Every row gives one point. Any point is a mix of the corners, with weights that add up to 1. It lies inside the corners' shape when no weight is negative. Say inside or outside, and name the corners with a negative weight.
(in the rows, 100 means zero)

Corners:
(1): 95; 150
(2): 122; 88
(3): 41; 76
Points:
79; 86 -> inside
104; 88 -> inside
48; 81 -> inside
89; 137 -> inside
107; 115 -> inside
103; 106 -> inside
126; 106 -> outside (3)
98; 137 -> inside
104; 147 -> outside (3)

Corners:
(1): 84; 61; 48; 127; 93; 103; 122; 111
(2): 74; 74; 102; 122; 119; 99; 62; 98
(3): 95; 102; 98; 70; 118; 142; 60; 106
(4): 80; 121; 125; 87; 129; 114; 122; 115
(5): 93; 133; 132; 124; 49; 119; 75; 80
(6): 138; 37; 64; 195; 99; 134; 93; 96
(7): 104; 144; 68; 116; 116; 98; 97; 82
(8): 117; 107; 115; 61; 91; 127; 126; 63
(9): 126; 126; 63; 83; 78; 78; 123; 113
Points:
122; 74; 43; 135; 103; 101; 145; 107 -> outside (2, 3, 5)
97; 101; 88; 94; 108; 119; 83; 101 -> inside
90; 83; 71; 115; 100; 109; 112; 106 -> inside
94; 102; 86; 124; 102; 109; 85; 100 -> outside (8)
114; 107; 78; 110; 84; 102; 124; 94 -> outside (2, 3)
94; 106; 95; 86; 93; 115; 88; 90 -> outside (4, 6)
95; 100; 90; 118; 101; 101; 93; 95 -> outside (3)

Corners:
(1): 110; 93; 128; 71; 120; 114; 88; 105; 139; 93; 93; 118; 126; 121
(2): 44; 71; 39; 148; 114; 128; 143; 125; 90; 70; 84; 126; 86; 86
(3): 88; 104; 73; 86; 74; 56; 116; 88; 116; 127; 120; 130; 113; 55
(4): 116; 140; 85; 92; 90; 127; 136; 121; 96; 139; 47; 107; 89; 68
(5): 58; 115; 84; 114; 69; 96; 78; 107; 76; 131; 93; 157; 71; 89
(6): 53; 144; 109; 139; 104; 88; 120; 112; 124; 114; 78; 133; 58; 38
(7): 134; 62; 91; 45; 143; 124; 100; 121; 112; 136; 118; 22; 107; 153
(8): 34; 138; 76; 156; 80; 105; 78; 87; 76; 79; 74; 109; 90; 91
(9): 157; 63; 118; 81; 112; 85; 91; 127; 115; 133; 96; 73; 115; 102
(10): 150; 76; 104; 72; 172; 27; 123; 106; 118; 118; 97; 41; 65; 142
(11): 76; 73; 140; 126; 119; 114; 122; 137; 116; 128; 89; 91; 137; 118
(12): 57; 125; 124; 144; 62; 93; 157; 121; 119; 53; 90; 97; 88; 95
(13): 95; 46; 138; 79; 147; 94; 78; 66; 112; 120; 107; 85; 89; 127
(14): 76; 141; 112; 80; 140; 95; 117; 74; 69; 52; 148; 114; 56; 107
(15): 179; 99; 128; 85; 119; 109; 97; 93; 133; 116; 126; 70; 111; 177
Points:
73; 108; 94; 120; 100; 112; 106; 109; 94; 119; 90; 117; 90; 87 -> outside (1, 10, 12)
100; 100; 99; 98; 106; 91; 113; 106; 105; 108; 96; 97; 94; 107 -> outside (6)
119; 90; 125; 84; 117; 92; 107; 108; 120; 121; 103; 92; 104; 116 -> outside (2, 8)
83; 87; 96; 113; 115; 95; 115; 103; 110; 93; 102; 98; 94; 103 -> outside (4, 5)
114; 79; 98; 93; 130; 110; 106; 111; 102; 108; 99; 85; 101; 130 -> outside (3, 6, 12)

Corners:
(1): 108; 62; 110; 86; 66; 55; 157; 128; 84; 50; 45; 76; 62; 112; 122; 107; 101; 74; 35; 138
(2): 154; 66; 156; 73; 97; 69; 123; 103; 74; 75; 48; 56; 52; 109; 117; 88; 150; 104; 45; 121
(3): 55; 112; 77; 107; 121; 99; 109; 89; 96; 97; 107; 90; 100; 106; 49; 126; 93; 138; 97; 85
(4): 113; 124; 131; 44; 110; 102; 86; 92; 69; 63; 61; 63; 130; 59; 107; 14; 104; 93; 103; 147
(5): 29; 84; 52; 105; 84; 103; 104; 99; 106; 148; 99; 118; 85; 112; 106; 136; 88; 122; 57; 64
(6): 193; 144; 160; 16; 112; 126; 50; 108; 102; 13; 111; 116; 119; 24; 114; 17; 86; 70; 114; 182
(7): 83; 71; 91; 77; 81; 90; 135; 100; 89; 77; 77; 105; 116; 105; 108; 121; 105; 175; 84; 72
(8): 60; 82; 79; 89; 43; 74; 113; 69; 91; 103; 102; 109; 82; 128; 80; 109; 106; 116; 62; 98
(9): 96; 53; 95; 106; 89; 51; 108; 81; 60; 77; 80; 73; 93; 131; 128; 124; 112; 125; 20; 114
(10): 97; 110; 75; 106; 111; 98; 112; 130; 132; 91; 104; 148; 110; 79; 54; 58; 92; 116; 70; 134
(11): 82; 123; 103; 106; 95; 105; 79; 131; 117; 104; 128; 134; 165; 41; 65; 44; 97; 86; 92; 62
(12): 133; 127; 83; 63; 98; 124; 47; 88; 113; 31; 74; 138; 140; 65; 134; 60; 139; 64; 110; 113
(13): 94; 54; 122; 93; 100; 85; 122; 68; 78; 83; 73; 68; 75; 172; 124; 103; 98; 117; 70; 96
(14): 101; 123; 52; 80; 107; 120; 86; 129; 105; 120; 125; 176; 172; 92; 46; 108; 87; 106; 122; 93
(15): 43; 44; 116; 136; 71; 98; 113; 105; 92; 131; 70; 97; 98; 102; 67; 117; 104; 120; 60; 100
(16): 38; 41; 35; 102; 107; 64; 150; 95; 95; 126; 139; 169; 92; 114; 49; 134; 98; 113; 76; 87
(17): 113; 129; 155; 60; 116; 71; 37; 118; 102; 60; 67; 101; 130; 75; 116; 41; 124; 99; 122; 130
(18): 127; 100; 81; 76; 111; 103; 90; 142; 134; 101; 143; 107; 141; 94; 82; 68; 142; 106; 122; 140
(19): 98; 64; 37; 111; 99; 82; 98; 111; 121; 131; 122; 132; 86; 106; 64; 113; 78; 100; 116; 91
(20): 142; 119; 103; 78; 112; 122; 64; 153; 73; 66; 117; 124; 107; 78; 105; 49; 130; 102; 139; 128
(21): 58; 75; 72; 75; 96; 110; 75; 134; 109; 103; 99; 126; 124; 79; 42; 80; 106; 109; 55; 78
Points:
92; 87; 96; 83; 92; 90; 97; 110; 94; 87; 90; 108; 108; 96; 93; 90; 108; 108; 83; 103 -> outside (10)
106; 75; 91; 79; 92; 90; 109; 105; 91; 80; 87; 109; 102; 100; 96; 85; 108; 106; 78; 118 -> outside (3, 5, 11, 17)
89; 86; 85; 90; 98; 100; 103; 100; 97; 96; 102; 115; 109; 104; 84; 93; 102; 118; 82; 98 -> outside (1, 17)
72; 89; 67; 100; 101; 87; 109; 122; 109; 120; 113; 127; 103; 114; 61; 106; 97; 110; 88; 88 -> outside (4, 6, 7, 9, 12, 15)
89; 84; 91; 94; 102; 95; 105; 107; 97; 86; 96; 99; 103; 96; 92; 91; 102; 112; 78; 111 -> outside (2, 8, 14, 17)
111; 68; 108; 83; 91; 74; 130; 89; 92; 71; 78; 82; 77; 111; 105; 91; 114; 106; 63; 136 -> outside (5, 11, 14, 17, 20, 21)
101; 93; 95; 83; 95; 97; 96; 108; 91; 83; 94; 111; 110; 98; 96; 87; 109; 112; 91; 107 -> inside
94; 88; 94; 85; 100; 91; 96; 104; 102; 98; 99; 111; 111; 96; 84; 88; 110; 112; 85; 106 -> outside (1, 20)
117; 98; 109; 75; 94; 103; 86; 115; 100; 77; 89; 108; 111; 92; 104; 66; 112; 96; 97; 117 -> outside (3, 9, 16)

Corners:
(1): 135; 115; 56; 111; 125; 108; 105; 114; 66; 130; 78; 85; 101; 110; 130; 103; 79; 70; 99; 92
(2): 96; 104; 109; 92; 99; 105; 108; 98; 112; 98; 144; 90; 75; 103; 107; 68; 111; 96; 80; 146
(3): 115; 102; 110; 87; 109; 64; 95; 75; 115; 88; 131; 84; 86; 129; 94; 96; 105; 109; 104; 75
(4): 80; 105; 106; 137; 61; 95; 120; 100; 108; 102; 88; 109; 76; 128; 119; 76; 88; 87; 104; 146
(5): 121; 119; 108; 101; 109; 107; 98; 118; 111; 96; 99; 81; 87; 84; 103; 65; 117; 107; 89; 71
(6): 127; 128; 90; 92; 107; 106; 91; 117; 101; 113; 87; 141; 116; 85; 113; 65; 101; 83; 56; 95
(7): 116; 115; 126; 78; 92; 57; 84; 26; 119; 97; 112; 79; 5; 125; 85; 103; 141; 193; 129; 112
(8): 94; 107; 106; 87; 97; 102; 70; 82; 118; 132; 92; 81; 83; 119; 110; 99; 101; 78; 95; 98
(9): 110; 91; 100; 92; 97; 84; 118; 102; 117; 92; 85; 87; 109; 84; 94; 115; 100; 75; 59; 77
(10): 88; 111; 98; 91; 106; 102; 98; 112; 119; 90; 95; 112; 91; 108; 116; 118; 115; 102; 75; 69
(11): 72; 95; 120; 85; 82; 107; 120; 11; 122; 90; 109; 83; 70; 127; 84; 100; 142; 141; 121; 119
(12): 85; 86; 82; 82; 88; 89; 88; 100; 106; 84; 111; 96; 101; 117; 75; 114; 112; 92; 117; 87
(13): 109; 96; 62; 94; 91; 108; 87; 94; 109; 90; 109; 89; 97; 65; 127; 110; 105; 83; 107; 71
(14): 115; 94; 81; 92; 105; 97; 71; 112; 98; 88; 77; 92; 127; 84; 126; 87; 90; 90; 115; 95
(15): 95; 116; 111; 115; 102; 69; 100; 109; 106; 192; 87; 98; 111; 103; 81; 112; 111; 119; 108; 117
(16): 82; 75; 100; 97; 122; 95; 115; 102; 105; 91; 101; 113; 82; 108; 92; 119; 80; 83; 115; 80
(17): 99; 113; 102; 88; 112; 87; 103; 73; 132; 84; 114; 116; 101; 86; 59; 119; 85; 131; 50; 67
(18): 120; 100; 105; 95; 99; 104; 93; 103; 61; 98; 106; 92; 112; 82; 125; 111; 94; 84; 67; 77
(19): 136; 99; 7; 147; 111; 100; 68; 111; 70; 166; 78; 86; 98; 76; 120; 61; 109; 91; 120; 108
(20): 74; 99; 94; 81; 95; 81; 117; 99; 70; 115; 83; 103; 105; 100; 112; 107; 100; 98; 90; 74
(21): 53; 107; 119; 103; 96; 92; 104; 97; 89; 95; 92; 90; 105; 77; 92; 118; 121; 77; 97; 99
Points:
97; 100; 94; 97; 100; 92; 99; 91; 102; 104; 101; 92; 90; 104; 102; 105; 106; 101; 100; 91 -> outside (6)
103; 105; 89; 101; 101; 91; 95; 92; 96; 107; 95; 98; 94; 95; 102; 99; 108; 108; 103; 89 -> outside (2, 8, 9)
111; 100; 75; 96; 111; 92; 87; 97; 97; 102; 101; 87; 89; 88; 100; 111; 103; 98; 93; 61 -> outside (2, 4, 6, 11, 14, 15)
90; 104; 98; 100; 100; 92; 99; 87; 99; 112; 98; 92; 88; 108; 99; 100; 109; 106; 104; 99 -> outside (6, 9, 13)
106; 107; 91; 98; 102; 94; 98; 97; 100; 107; 97; 94; 96; 100; 106; 100; 103; 96; 90; 91 -> outside (16)

Corners:
(1): 115; 87; 108; 106; 178; 86; 103; 123; 113; 99; 146; 111; 142; 110; 99; 96; 66; 93; 97; 87
(2): 96; 27; 103; 129; 122; 91; 83; 139; 102; 108; 83; 108; 160; 99; 94; 80; 86; 76; 81; 110
(3): 23; 142; 139; 72; 47; 99; 90; 87; 134; 57; 79; 103; 91; 104; 141; 149; 115; 135; 93; 44
(4): 109; 124; 99; 97; 105; 71; 79; 53; 112; 149; 115; 87; 33; 123; 122; 82; 137; 76; 112; 146
(5): 90; 137; 106; 82; 112; 118; 131; 114; 91; 120; 97; 76; 122; 111; 73; 89; 57; 120; 57; 69
(6): 63; 139; 190; 142; 49; 118; 97; 112; 129; 75; 91; 137; 138; 61; 124; 116; 87; 138; 114; 5
(7): 56; 105; 106; 78; 106; 96; 80; 100; 157; 136; 124; 139; 83; 98; 122; 145; 102; 54; 128; 131
(8): 125; 96; 96; 111; 100; 130; 72; 121; 103; 92; 79; 143; 111; 107; 101; 121; 99; 109; 45; 75
(9): 89; 165; 111; 80; 103; 93; 96; 118; 108; 119; 93; 92; 112; 141; 81; 89; 132; 72; 87; 100
(10): 93; 86; 87; 90; 113; 135; 121; 66; 125; 58; 93; 167; 155; 64; 129; 58; 78; 114; 80; 86
(11): 144; 72; 120; 90; 133; 115; 117; 139; 103; 78; 105; 107; 161; 76; 91; 84; 76; 118; 86; 150
(12): 62; 112; 123; 94; 120; 104; 76; 76; 93; 110; 76; 112; 65; 115; 116; 105; 168; 57; 140; 121
(13): 126; 96; 93; 104; 116; 131; 122; 152; 118; 91; 135; 91; 150; 80; 112; 76; 74; 89; 94; 80
(14): 89; 113; 77; 85; 118; 51; 99; 123; 114; 133; 92; 86; 76; 100; 99; 108; 111; 86; 116; 116
(15): 83; 115; 103; 33; 85; 73; 91; 78; 91; 162; 135; 100; 94; 120; 95; 126; 149; 111; 90; 99
(16): 103; 103; 84; 74; 86; 79; 125; 108; 130; 122; 92; 101; 70; 139; 64; 120; 169; 105; 94; 99
(17): 45; 106; 88; 103; 55; 76; 85; 117; 103; 75; 101; 123; 64; 159; 81; 115; 122; 113; 118; 81
(18): 104; 108; 82; 108; 121; 90; 109; 101; 95; 79; 122; 106; 158; 92; 119; 146; 78; 94; 79; 120
(19): 136; 74; 58; 93; 164; 100; 85; 99; 137; 140; 133; 111; 167; 108; 100; 117; 92; 99; 92; 118
(20): 80; 116; 79; 43; 91; 101; 112; 63; 113; 110; 84; 134; 55; 156; 137; 121; 144; 58; 139; 119
(21): 56; 131; 165; 79; 40; 125; 75; 77; 110; 64; 76; 117; 105; 43; 91; 133; 74; 87; 118; 7
Points:
90; 102; 105; 89; 105; 93; 97; 114; 111; 108; 105; 107; 111; 113; 95; 117; 112; 97; 99; 96 -> outside (4, 10)
90; 106; 107; 94; 101; 104; 97; 103; 114; 97; 106; 116; 117; 106; 102; 106; 101; 100; 98; 87 -> outside (14)
90; 102; 101; 92; 107; 97; 95; 98; 113; 104; 102; 120; 108; 106; 103; 108; 105; 92; 101; 103 -> outside (3, 13)
95; 110; 105; 96; 102; 103; 99; 105; 115; 98; 101; 110; 110; 102; 106; 103; 102; 93; 97; 92 -> outside (15)
81; 122; 118; 91; 91; 111; 97; 104; 117; 99; 99; 126; 108; 101; 99; 112; 105; 100; 103; 58 -> outside (2, 3, 4, 11, 18)
117; 99; 85; 88; 130; 99; 100; 95; 107; 109; 94; 108; 119; 103; 95; 101; 104; 82; 87; 113 -> outside (3, 6, 7, 13, 15, 17)

Corners:
(1): 85; 115; 100; 140; 56; 114; 108; 91; 147; 114; 102; 121; 78; 156; 135; 156; 88; 124; 102; 72
(2): 68; 96; 98; 71; 129; 114; 30; 84; 113; 113; 128; 138; 120; 84; 86; 66; 165; 85; 71; 104
(3): 53; 119; 109; 97; 111; 111; 91; 133; 117; 108; 55; 75; 106; 115; 102; 66; 113; 84; 114; 97
(4): 78; 141; 112; 73; 112; 79; 44; 95; 127; 162; 148; 140; 70; 96; 66; 81; 122; 92; 79; 151
(5): 108; 116; 138; 82; 125; 101; 121; 74; 77; 115; 87; 63; 170; 48; 83; 88; 106; 114; 121; 130
(6): 112; 111; 155; 124; 113; 113; 123; 88; 135; 102; 103; 113; 143; 108; 124; 99; 101; 133; 86; 127
(7): 134; 123; 109; 74; 125; 130; 83; 155; 45; 103; 93; 65; 83; 81; 71; 72; 102; 45; 95; 154
(8): 94; 99; 128; 94; 158; 147; 96; 127; 147; 80; 76; 103; 143; 83; 80; 108; 114; 126; 60; 190
(9): 116; 152; 149; 110; 143; 115; 85; 84; 86; 113; 23; 47; 109; 109; 155; 102; 64; 129; 150; 106
(10): 94; 85; 91; 96; 85; 92; 65; 100; 108; 117; 108; 124; 87; 15; 112; 83; 114; 115; 110; 72
(11): 73; 116; 5; 143; 90; 93; 122; 111; 52; 113; 95; 111; 164; 86; 95; 86; 99; 67; 105; 100
(12): 104; 33; 121; 123; 80; 86; 83; 68; 62; 113; 124; 127; 150; 55; 124; 83; 156; 133; 132; 52
(13): 85; 81; 97; 91; 99; 113; 125; 114; 89; 108; 116; 108; 59; 59; 126; 83; 102; 133; 74; 91
(14): 53; 129; 64; 100; 73; 88; 77; 146; 94; 96; 77; 66; 37; 105; 72; 68; 122; 84; 69; 76
(15): 105; 91; 88; 103; 123; 84; 129; 129; 71; 78; 137; 136; 116; 146; 109; 120; 70; 128; 27; 76
(16): 97; 48; 139; 58; 107; 49; 111; 114; 110; 79; 116; 75; 98; 119; 101; 49; 128; 126; 89; 88
(17): 60; 145; 123; 155; 96; 99; 153; 91; 134; 74; 75; 96; 49; 135; 124; 120; 48; 136; 95; 42
(18): 93; 112; 120; 93; 24; 100; 127; 117; 42; 91; 106; 68; 115; 110; 116; 98; 62; 98; 139; 112
(19): 112; 93; 54; 107; 120; 137; 69; 105; 113; 120; 119; 151; 101; 94; 104; 95; 123; 135; 70; 82
(20): 80; 125; 106; 76; 101; 94; 113; 77; 104; 131; 107; 151; 89; 73; 123; 95; 114; 136; 106; 117
(21): 99; 139; 102; 102; 127; 116; 94; 112; 93; 108; 59; 91; 93; 126; 89; 98; 61; 80; 67; 142
Points:
73; 128; 97; 110; 119; 98; 102; 101; 126; 106; 90; 112; 98; 124; 101; 97; 98; 115; 77; 99 -> outside (7, 10, 12, 13, 18)
99; 113; 113; 104; 118; 109; 100; 110; 95; 102; 95; 97; 123; 116; 99; 97; 95; 100; 93; 115 -> outside (10, 13, 14, 20)
98; 92; 114; 106; 106; 97; 113; 88; 101; 102; 114; 120; 123; 112; 117; 104; 101; 131; 87; 99 -> outside (3, 7, 10, 14)
95; 101; 101; 96; 112; 100; 101; 108; 94; 103; 110; 112; 108; 101; 103; 93; 103; 115; 78; 99 -> inside

Corners:
(1): 134; 44; 75; 92; 111; 115; 81; 145; 120; 113; 76; 100; 95; 92; 93; 83; 122; 66; 92; 115
(2): 75; 98; 126; 125; 123; 60; 77; 103; 134; 154; 101; 73; 117; 128; 135; 73; 97; 92; 118; 134
(3): 20; 66; 111; 155; 101; 81; 60; 92; 92; 126; 111; 66; 113; 151; 65; 105; 76; 64; 71; 135
(4): 117; 189; 76; 90; 83; 65; 106; 143; 117; 65; 81; 101; 121; 89; 141; 94; 107; 152; 72; 133
(5): 127; 99; 90; 126; 42; 64; 111; 99; 92; 75; 80; 100; 54; 116; 111; 90; 135; 27; 106; 112
(6): 105; 91; 104; 115; 93; 98; 92; 114; 116; 173; 102; 90; 128; 121; 120; 129; 72; 117; 115; 118
(7): 73; 125; 108; 105; 100; 104; 74; 99; 152; 106; 93; 101; 52; 129; 110; 111; 63; 126; 110; 112
(8): 99; 162; 83; 88; 121; 122; 107; 147; 83; 140; 129; 89; 81; 82; 117; 120; 156; 163; 61; 151
(9): 76; 63; 63; 85; 82; 106; 111; 100; 98; 101; 80; 96; 78; 103; 131; 90; 81; 32; 114; 137
(10): 125; 168; 85; 110; 121; 111; 82; 132; 55; 138; 148; 84; 139; 56; 99; 77; 114; 166; 98; 124
(11): 43; 74; 135; 148; 160; 93; 79; 84; 105; 161; 104; 111; 90; 86; 73; 110; 68; 123; 97; 128
(12): 129; 163; 76; 39; 127; 56; 106; 141; 75; 102; 136; 110; 64; 88; 72; 113; 111; 143; 87; 104
(13): 106; 115; 62; 130; 89; 135; 159; 138; 109; 66; 74; 106; 111; 128; 117; 47; 108; 60; 111; 115
(14): 84; 96; 116; 123; 85; 130; 130; 166; 102; 110; 72; 101; 93; 116; 117; 36; 99; 89; 119; 99
(15): 108; 101; 119; 89; 69; 138; 120; 100; 100; 81; 66; 93; 99; 130; 145; 54; 106; 53; 64; 119
(16): 136; 166; 46; 75; 113; 64; 95; 127; 72; 90; 111; 67; 79; 87; 161; 76; 145; 192; 76; 97
(17): 125; 191; 78; 110; 126; 64; 103; 162; 57; 115; 140; 80; 76; 74; 113; 106; 90; 143; 49; 126
(18): 65; 49; 135; 108; 148; 89; 107; 110; 128; 94; 122; 82; 96; 117; 115; 125; 72; 113; 142; 107
(19): 69; 110; 120; 129; 132; 96; 92; 129; 79; 136; 77; 53; 82; 135; 72; 137; 47; 106; 125; 119
(20): 127; 59; 83; 133; 95; 116; 139; 122; 79; 65; 81; 91; 82; 136; 102; 58; 57; 63; 126; 160
(21): 85; 101; 107; 132; 90; 74; 122; 83; 107; 137; 101; 33; 94; 83; 70; 98; 63; 119; 80; 132
Points:
103; 114; 92; 114; 100; 92; 101; 119; 95; 115; 102; 87; 100; 107; 112; 89; 100; 105; 100; 122 -> inside
100; 111; 92; 116; 92; 91; 103; 114; 99; 109; 92; 88; 89; 112; 107; 86; 92; 93; 96; 119 -> outside (8, 18)
85; 96; 105; 99; 110; 81; 98; 109; 114; 111; 99; 89; 88; 114; 100; 110; 81; 89; 101; 116 -> outside (8, 10, 14, 16, 20)
78; 81; 106; 109; 108; 99; 101; 103; 110; 110; 90; 92; 74; 120; 95; 92; 89; 84; 104; 118 -> outside (4, 6, 10, 17)
77; 82; 106; 139; 109; 100; 105; 130; 104; 122; 86; 98; 97; 118; 106; 96; 87; 75; 109; 133 -> outside (7, 10, 12, 15, 16, 21)
103; 96; 84; 99; 92; 93; 111; 99; 100; 95; 110; 85; 91; 120; 117; 87; 105; 89; 106; 132 -> outside (1, 4, 11, 14, 17, 19)

Corners:
(1): 78; 94; 92; 83; 92; 81; 103; 16; 127; 91; 88; 122; 38; 42; 146; 79; 93; 123; 151; 125
(2): 96; 79; 73; 22; 70; 119; 93; 118; 109; 56; 85; 94; 74; 77; 75; 122; 130; 66; 92; 58
(3): 109; 118; 122; 95; 101; 98; 112; 59; 116; 73; 91; 180; 22; 76; 66; 64; 72; 133; 101; 106
(4): 77; 106; 95; 105; 84; 83; 103; 28; 144; 100; 63; 153; 58; 79; 94; 121; 116; 156; 107; 102
(5): 110; 78; 138; 122; 124; 62; 152; 94; 86; 122; 108; 122; 123; 124; 47; 82; 50; 126; 68; 165
(6): 135; 130; 81; 90; 119; 152; 90; 134; 67; 82; 79; 113; 96; 88; 96; 104; 71; 74; 83; 27
(7): 86; 104; 141; 143; 71; 77; 96; 44; 137; 67; 50; 126; 44; 38; 88; 134; 83; 146; 159; 157
(8): 68; 150; 84; 67; 120; 95; 103; 145; 87; 61; 125; 119; 75; 107; 124; 113; 91; 65; 113; 75
(9): 118; 57; 112; 133; 109; 60; 128; 134; 90; 83; 145; 72; 122; 125; 46; 101; 125; 116; 104; 121
(10): 151; 74; 96; 121; 116; 47; 106; 133; 116; 94; 115; 102; 139; 146; 50; 83; 79; 73; 89; 135
(11): 106; 85; 105; 114; 120; 72; 78; 92; 71; 76; 118; 109; 113; 85; 91; 53; 82; 106; 56; 123
(12): 91; 106; 73; 23; 101; 129; 48; 89; 93; 70; 104; 100; 34; 105; 134; 132; 102; 76; 99; 71
(13): 112; 125; 76; 35; 61; 149; 65; 139; 110; 48; 119; 133; 105; 102; 124; 128; 96; 90; 125; 61
(14): 60; 120; 130; 118; 92; 83; 75; 89; 148; 91; 95; 121; 20; 64; 124; 69; 106; 136; 120; 127
(15): 94; 90; 57; 29; 81; 100; 54; 135; 81; 67; 89; 144; 92; 101; 91; 81; 93; 82; 128; 34
(16): 133; 99; 71; 77; 114; 103; 64; 126; 78; 106; 115; 139; 58; 99; 80; 93; 115; 35; 93; 93
(17): 130; 100; 62; 123; 91; 55; 129; 115; 77; 91; 86; 85; 115; 113; 100; 75; 92; 116; 99; 143
(18): 98; 85; 83; 143; 104; 99; 109; 114; 101; 82; 115; 138; 92; 115; 69; 69; 44; 122; 69; 119
(19): 138; 36; 100; 115; 92; 79; 116; 138; 68; 79; 104; 115; 163; 173; 73; 86; 96; 77; 54; 105
(20): 84; 119; 88; 68; 95; 135; 65; 96; 92; 81; 106; 86; 85; 106; 78; 78; 126; 77; 112; 99
(21): 116; 98; 51; 44; 141; 126; 50; 128; 99; 68; 76; 136; 99; 89; 132; 101; 126; 84; 119; 91
Points:
109; 83; 86; 98; 109; 81; 81; 90; 101; 92; 110; 121; 80; 115; 89; 70; 104; 104; 91; 113 -> outside (2, 5, 6, 7, 8, 13)
105; 92; 89; 82; 104; 96; 92; 107; 94; 78; 104; 114; 92; 106; 93; 90; 94; 99; 92; 99 -> outside (7, 16)
86; 127; 93; 80; 115; 93; 81; 101; 91; 84; 97; 126; 57; 80; 101; 97; 106; 98; 113; 92 -> outside (1, 2, 10, 13, 18, 19)
95; 97; 95; 88; 97; 83; 100; 97; 110; 76; 101; 114; 78; 92; 91; 93; 99; 113; 112; 113 -> outside (6, 16, 19)
109; 94; 90; 82; 95; 106; 93; 100; 104; 77; 87; 118; 86; 94; 90; 99; 95; 104; 106; 91 -> outside (8, 11, 16)
116; 93; 95; 97; 107; 89; 98; 108; 97; 85; 104; 120; 83; 98; 92; 92; 91; 91; 99; 110 -> outside (4, 15, 20)
